Each wall is flat, endless, passes through zero and stands at right angles to its row. A trip goes straight from one point to another. List the walls that it crosses, first one first.
(in the rows, 128 means zero)

Walls:
(1): [ 71 124 131]
(2): [145 158 129]
(3): [144 130 135]
(4): [ 77 149 127]
(5): [ 60 129 120]
(6): [101 123 146]
(7): [ 75 130 117]
(8): [117 135  88]
(9): [137 165  81]
Trips:
[155 158 117] to [161 121 127] => 8
[116 144  60] to [ 93  75 176] => 2, 6, 9, 8
[122 163  89] to [ 97 102 110] => 2, 6, 9
[107  99 135] to [116 169  97] => 8, 9, 2, 6
[173 132 153] to [184 143  89] => 9, 8
[103 147 114] to [138 120  93] => 6, 2, 1, 4, 5, 7

Walls:
(1): [134 150 119 154 129 122 101 134]
(2): [109 137 147 132 140 109 111 126]
(3): [133  55 134 100  64  83 153 195]
(4): [174 126 105 128 156  97 151 129]
(5): [117 106  95 133 149 127 100 169]
(6): [128 138 143  99 161 159 135  92]
(7): [106 144  90 136 114  93 184 150]
(8): [118 167 121 145 111 114 126 128]
(9): [117 176 155 170 143 106  92 101]
(10): [153 163 141 126  96 152 161 141]
Trips:
[ 98 129 172 100 119 128 121 141] to [174 148 145 116 140 148 170 146] => 9, 2, 4, 7, 3
[144 161 124 115  91 149 136 144] to [ 88 158 101 115  98 127 112 111] => 3, 9, 2, 10
[107 186 105 110 129 117 125  96] to [140 146 164  99  96 147 113  94] => 7, 1
[ 97 112 149 129 138  99 164 158] to [175 142 132 142 133 151 168 135] => 10, 5, 2, 6, 3
[157 129 126  89 158 153  98 162] to [154  73 103 163 162 173 117 119] => none
[136 142 129 115 151 104 124 104] to [118 121 155 154 112 133 147 120] => 1, 10, 4, 7, 6, 3

Walls:
(1): [166 159 147 125 183 135 164 132 127 129 124]
(2): [ 96  97 107 140 150 153 173 139 106 132 167]
(3): [ 84 155 167 143 162 154 205 112  85  91 116]
(4): [158 153 153 128  73 135 121 111 124 163 143]
(5): [152 160 147 175 188  99 183 176 170 116 139]
(6): [160  91 123 100  87  82 120 137 168 139 144]
(7): [108 135 124 158 101 134 125 130 112 128 100]
(8): [108 162 149 159 109 114 140  94  99  94 152]
(9): [107 107  91 144 104 142 161 124 131 167 143]
Trips:
[171 132 185 130 153 123 127 153 126 103 175] to [102  96 121  99 129 169 151 146 122 114  80] => 2, 4, 6, 8, 5, 7, 9, 1
[ 87 171 136 161 102 124 166 112 146 150 155] to [109 119  99 140 135 140 136 148 148 106 124] => 4, 8
[ 91 154  96 123  91 141  81  77 152 168  88] to [118 154 137 121 114 162 126 173 153 144 122] => 5, 1

Walls:
(1): [108 130 134  93 129 174  91 109 149 123 104 114 171 105 115  96  92 174]
(2): [189 154 191 177 111 109 162  84 129 109 130 136 106 107 116 148 148 156]
(3): [129 129 131 164 121 138 149 136 140 109 160 160 121 154 121 107 122 129]
(4): [124 138  84 114 196 101 142 134 125  85 139 159  78 109 182 134 116 117]
(5): [ 98 117 128 167 123 116  82  91 125 113  38 116 123 179  84 121 151 169]
(6): [130 175 124 159 132 129 101 102 154  71 121 149 113 151 128 168 132 163]
(7): [156 145 102 145 140 129 130 132 127 122 125 128 160 130 149 130  95 114]
(8): [148 104 195 134 179  98 164  79 123 134 162 139 153  85  91 154 134 141]
(9): [137  97 110 136 144  92 159 113 167 101 163  96 121 125 121 148 125 135]
Trips:
[111 107 157 150 109 136 181 134  98 150 169 100 121 124 182 139 108  98] to [149 158 179  94 162 122 123 134 142 117  75 123 137 137 154 140 126 158] => 3, 9, 1, 6, 5
[117 140 140 118 116  99 168 118 132 182 140  77 120 157 125 142 193 145] to [114 128 171 144 155 165 142 128 121 124 147 141 101 118 114 144 115 108] => 5, 3, 9, 4, 6
[ 85 111 147 114 122 141 141  98 175 115 147 158  53 107  67 104 158 124] to [147 130 102 143 124  92 182  95 108  69 157 139 151 125 102 131 112  88] => 5, 7
[ 92 121 118 100 119 136 171 121 106 161  86 146  65 113 140 147 145 138] to [182 135 138 141 132  92 172 161 136 174 135 106 133 121 159  94 130 165] => 2, 5, 8, 9, 7, 3, 4
[154 139 116 150 126 143 110  86 155  96 125 138  94 158 119 136 182  95] to [185 135 112  91  61 172 122  58 143  99 109 114 149 130 126 135 123 126] => 4, 7, 1, 3, 9
